Each row is a point. The last column is the point's height on a tilted bowl or saddle (a function of degree 2), plus a little noise. Along how many of its main directions does it bend up, bend down or stay straight?
In the rows, zero is written as 128.

Points (10 x 3):
[[126  59 122]
 [136  56 126]
 [147 114 111]
 [151 142 128]
 [ 84 192 206]
 [138 129 113]
 [143 168 151]
 [105 199 205]
 [ 84 183 189]
 [ 55 118 159]]
Directions: 2 up, 0 down, 0 straight

Points (12 x 3):
[[127 141 157]
 [ 65 102 199]
 [153 141 167]
 [ 63 153 131]
 [109 156 148]
 [ 98 137 153]
 [172 135 168]
 [102 141 152]
 [176 102 141]
 [218  83  99]
 [ 56 206  48]
 [156 172 184]]
Directions: 1 up, 1 down, 0 straight

Points, 15 rows:
[[ 29  50 129  16]
 [154 168 132 106]
 [125 108  98 105]
 [167 103 107 112]
 [140 195  77  93]
 [135 133 145 109]
 [ 68 126 203  76]
 [124 102 102 107]
 [136 197 117 128]
 [124  83  92 114]
 [146  49  93 160]
 [ 85 108 115  90]
 [178 123  70  79]
 [192  57 115 162]
 [ 65 151  93  87]]
Directions: 1 up, 2 down, 0 straight

Points, 17 rows:
[[133 127  83 123]
 [119 185 122  89]
 [130 162  93 111]
 [ 85 196  88  56]
 [182 131 145  97]
 [ 70 123 150 104]
 [173  86 237  35]
 [ 44 117 110  66]
 [ 81 177 144  88]
 [187 103  73 117]
 [185 149 127  98]
 [147 151 157 109]
 [116  83 119 105]
 [118 114 156 120]
 [107 187 189  87]
 [118 148  99 117]
 [ 76  61 212  69]]
Directions: 0 up, 2 down, 1 straight

Points (24 x 5):
[[ 45 108  72 156 165]
 [165 175 136  87 130]
 [151 209  98 105 168]
 [ 99 104 122  72  83]
 [138 240 116 121 179]
 [144 190 135 179 117]
 [192 105 171  70 122]
 [117 143 174 192 153]
 [127 161  75 153 128]
 [ 75  98 105 120 106]
 [127 113 141 168 128]
 [ 96 119  97  71 106]
 [179 134 111 190 229]
 [164 110 142 133 121]
 [ 66 124 101  97 126]
 [122 127  79   7 227]
 [146 147 129 107  98]
 [157 152 159 114  84]
 [101 178 118 123 135]
 [ 67 119 133  53 155]
 [ 77 144  50  44 200]
 [179 121 124 161 189]
 [131  65 181 137 102]
 [ 98 168 117 105 135]]
Directions: 2 up, 0 down, 2 straight

Points, 21 rows:
[[142  67 100 157 136]
 [175 139 191 140 168]
 [103 109 129 198 177]
 [ 87  93 141 173 166]
 [129 107 164  62 127]
 [ 25 140 181 123 229]
 [130 116 211 145 179]
 [ 55 177 113 100 183]
 [148  86 149  53 122]
 [ 63 174 120 154 190]
 [ 73  47 130  53 186]
 [205 160  95  58 128]
 [ 71 129  50 103 182]
 [ 65 109 166  63 171]
 [133  77  84 126 125]
 [104  86 171 179 172]
 [114 147 119 135 130]
 [ 98 123 104 131 131]
 [ 87 103 129 140 142]
 [105 139 105 164 150]
 [137  75 194 155 164]]
Directions: 4 up, 0 down, 0 straight

Points:
[[ 69 149 153 179 179 136  87]
 [123 122 174 140  83  65  76]
 [ 96 172 208 160 125 154 111]
 [103 137 163 138 130 151 117]
 [ 98 136 182  89 122  93  88]
 [107 139 134 151  88  98 106]
 [102 157 154 177  58  94  91]
 [140 125 166 156 165  85 127]
 [ 92 169 141 148 146 127  93]
 [115 109 148 132 101   7  80]
 [173 144 132 152  32 120  67]
 [ 90 176 191 154 146 118  91]
 [201 133 183 158 112  72 130]
 [140 118 158 147  66 182 139]
 [ 92 150 106 103 106 120 112]
 [174 161 128 122  91 174 118]
 [221 129 174 162  77 131 120]
 [163 157 137 180 146 113 124]
 [107 155 136 132  90 103 120]
 [ 91 120 176 116  89  91  95]
 [123 148  82 173 116  98  70]
 [125  68  47 106 140 171  37]
 [115 163 110 126 114  49 146]
 [157 168 203 118 132  19 140]
 [147 186 162 161  28 102  93]
 [183 128 138 108  30 110 106]
 [130 134 149 155 115  97 103]
 [ 10 107 102 121  98 138 172]
 [174 190 204  80 138 114 199]
 [139 127  93 131 212 159  69]
 [124 110 128 130 102 135 115]
 [122 115 169  78 132 164 121]
 [ 63 146 215 122 123 152  81]
 [106 150  63 129 131 154  33]
 [136  61 149 138 154 173 202]
 [ 76 140  72 133 163 116  42]
 [111 156  87 126 146 139  60]
 [ 96 124  71 119  99 152  81]
 [183 120 152 134 133  73 147]
 [103  96 151 144 208  87 101]
 [149  92 196 165 100 108  99]
 [147  98 101 145 146  83  99]
 [147 133 162  91 133 144 138]
 [107  77 148 158 201 138 157]
 [104 132 138 179 134  95  92]]
Directions: 2 up, 2 down, 2 straight
